Rows are points. Each copy is the shape, with its points in the same order, turned, moved and blurred by noise. Is it also mirrored, or only turned?

Shape, 8 rows:
[[-0.47 -0.03 -0.68]
 [-0.15 -0.02 -0.51]
 [ 0.33  0.23 -0.44]
 [-0.06  0.15  0.39]
 [-0.07 -0.32  0.32]
 [ 0.30  0.45 -0.24]
 [ 0.31 -0.24  0.39]
 [ 0.13  0.26  0.16]]
Copy 1:
[[-0.20  0.40 -0.70]
 [ 0.07  0.28 -0.50]
 [ 0.55  0.36 -0.19]
 [-0.08 -0.04  0.38]
 [-0.11 -0.43  0.07]
 [ 0.43  0.46  0.12]
 [ 0.25 -0.45  0.29]
 [ 0.16  0.15  0.32]]
Copy 1 is: only turned
Copy 2:
[[ 0.16  0.32 -0.87]
 [ 0.28  0.26 -0.57]
 [ 0.74  0.39 -0.17]
 [-0.03  0.29  0.25]
 [-0.09 -0.12  0.13]
 [ 0.62  0.63 -0.01]
 [ 0.22 -0.19  0.42]
 [ 0.21  0.40  0.22]]
Copy 2 is: only turned

Shape, 8 rows:
[[ 0.06 -0.28 -0.10  0.34]
 [-0.43  0.24  0.29 -0.39]
 [-0.52  0.22 -0.03  0.44]
 [ 0.13 -0.32  0.43 -0.64]
 [-0.03 -0.12  0.36  0.53]
 [-0.50 -0.16  0.01  0.53]
 [-0.10  0.23  0.26  0.44]
 [ 0.21 -0.34 -0.36 -0.06]]
Copy 1:
[[-0.20 -0.45  0.17  0.11]
 [-0.44  0.42 -0.25 -0.16]
 [-0.56 -0.19 -0.33  0.48]
 [-0.20  0.26  0.45 -0.65]
 [-0.31 -0.11  0.32  0.50]
 [-0.67 -0.46 -0.08  0.30]
 [-0.24  0.00 -0.01  0.48]
 [ 0.00 -0.51  0.11 -0.31]]
Copy 1 is: only turned
Copy 2, 8 rows:
[[ 0.01 -0.08 -0.19  0.45]
 [-0.17 -0.24  0.27 -0.49]
 [-0.28  0.32  0.44  0.24]
 [ 0.15 -0.81 -0.19 -0.34]
 [ 0.19 -0.08  0.29  0.53]
 [-0.38  0.10  0.31  0.51]
 [ 0.18  0.15  0.39  0.26]
 [-0.09 -0.04 -0.63  0.21]]
Copy 2 is: only turned
Copy 3:
[[ 0.46 -0.13  0.06 -0.14]
 [-0.52  0.39  0.31 -0.40]
 [ 0.31  0.64 -0.02 -0.10]
 [-0.39 -0.48  0.56 -0.57]
 [ 0.52  0.19  0.46 -0.24]
 [ 0.49  0.42 -0.04 -0.38]
 [ 0.32  0.41  0.40  0.00]
 [ 0.17 -0.42 -0.17 -0.02]]
Copy 3 is: mirrored
Copy 4:
[[-0.16 -0.29  0.07  0.14]
 [-0.48  0.51  0.49 -0.30]
 [-0.50  0.28  0.08  0.49]
 [-0.11 -0.15  0.82 -0.58]
 [ 0.07  0.01  0.42  0.53]
 [-0.45 -0.05  0.15  0.52]
 [-0.01  0.36  0.22  0.37]
 [-0.16 -0.44 -0.07 -0.22]]
Copy 4 is: only turned

Shape (12 x 8):
[[-0.23 -0.35 -0.12  0.13 -0.16  0.16  0.19  0.44]
 [-0.25 -0.12  0.40  0.44  0.21 -0.40 -0.36  0.36]
 [ 0.29  0.00  0.46 -0.12  0.65  0.10  0.01 -0.38]
 [-0.23  0.23 -0.47 -0.42  0.42 -0.25 -0.31 -0.30]
 [ 0.35  0.40  0.36  0.05  0.31 -0.03  0.09  0.30]
 [ 0.23  0.36  0.19  0.51  0.09  0.64  0.30 -0.12]
 [ 0.09  0.05 -0.62 -0.57  0.19  0.67 -0.67  0.56]
 [ 0.36  0.27 -0.64  0.16 -0.24  0.40 -0.24 -0.25]
 [-0.10 -0.18  0.49  0.37 -0.43  0.67 -0.14 -0.16]
 [-0.03 -0.16  0.14 -0.55 -0.15  0.23 -0.58  0.15]
 [-0.38 -0.60  0.04 -0.22 -0.05 -0.19 -0.04 -0.06]
 [-0.23  0.20  0.44  0.32  0.05  0.07  0.20  0.39]]
Copy 1, 12 rows:
[[-0.09 -0.39 -0.08  0.19 -0.21  0.08  0.13  0.42]
 [-0.24 -0.10  0.52  0.82  0.08 -0.11 -0.35  0.28]
 [ 0.10  0.26  0.54  0.16  0.27 -0.29  0.25 -0.54]
 [-0.53  0.20 -0.21 -0.35  0.43 -0.63 -0.25 -0.09]
 [ 0.37  0.47  0.38  0.27  0.17 -0.13 -0.09 -0.02]
 [ 0.01  0.72  0.07  0.37 -0.23  0.42  0.51 -0.11]
 [-0.36  0.22  0.01 -0.94  0.31  0.47 -0.34  0.34]
 [-0.27  0.59 -0.57 -0.17 -0.19  0.34 -0.24 -0.37]
 [-0.44  0.18  0.38  0.28 -0.75  0.36  0.40 -0.08]
 [-0.40 -0.06  0.53 -0.49 -0.28 -0.10 -0.25  0.05]
 [-0.41 -0.55  0.10  0.05 -0.07 -0.49  0.05  0.02]
 [ 0.03  0.17  0.35  0.55 -0.16 -0.07  0.18  0.45]]
Copy 1 is: only turned
Copy 2, 12 rows:
[[-0.41  0.19 -0.09  0.14 -0.57  0.34  0.14  0.32]
 [-0.33 -0.05 -0.21  0.30 -0.39 -0.62 -0.27  0.53]
 [ 0.08 -0.36  0.42  0.44  0.33  0.12 -0.39  0.03]
 [-0.36  0.38 -0.20  0.23  0.51 -0.08 -0.13 -0.45]
 [ 0.30  0.17  0.12  0.32  0.05 -0.03 -0.23  0.52]
 [ 0.44 -0.14 -0.28  0.75 -0.28  0.55 -0.09  0.22]
 [-0.68  0.62 -0.35 -0.01  0.43  0.78 -0.54  0.36]
 [ 0.08  0.34 -0.57  0.17 -0.07  0.68 -0.47 -0.37]
 [-0.02 -0.68 -0.46  0.17 -0.44  0.53 -0.09  0.33]
 [-0.51 -0.09 -0.26 -0.40  0.30  0.29 -0.23  0.33]
 [-0.63 -0.13  0.13 -0.16 -0.31  0.00  0.25 -0.04]
 [ 0.08  0.03 -0.13  0.49 -0.33 -0.07  0.17  0.65]]
Copy 2 is: mirrored
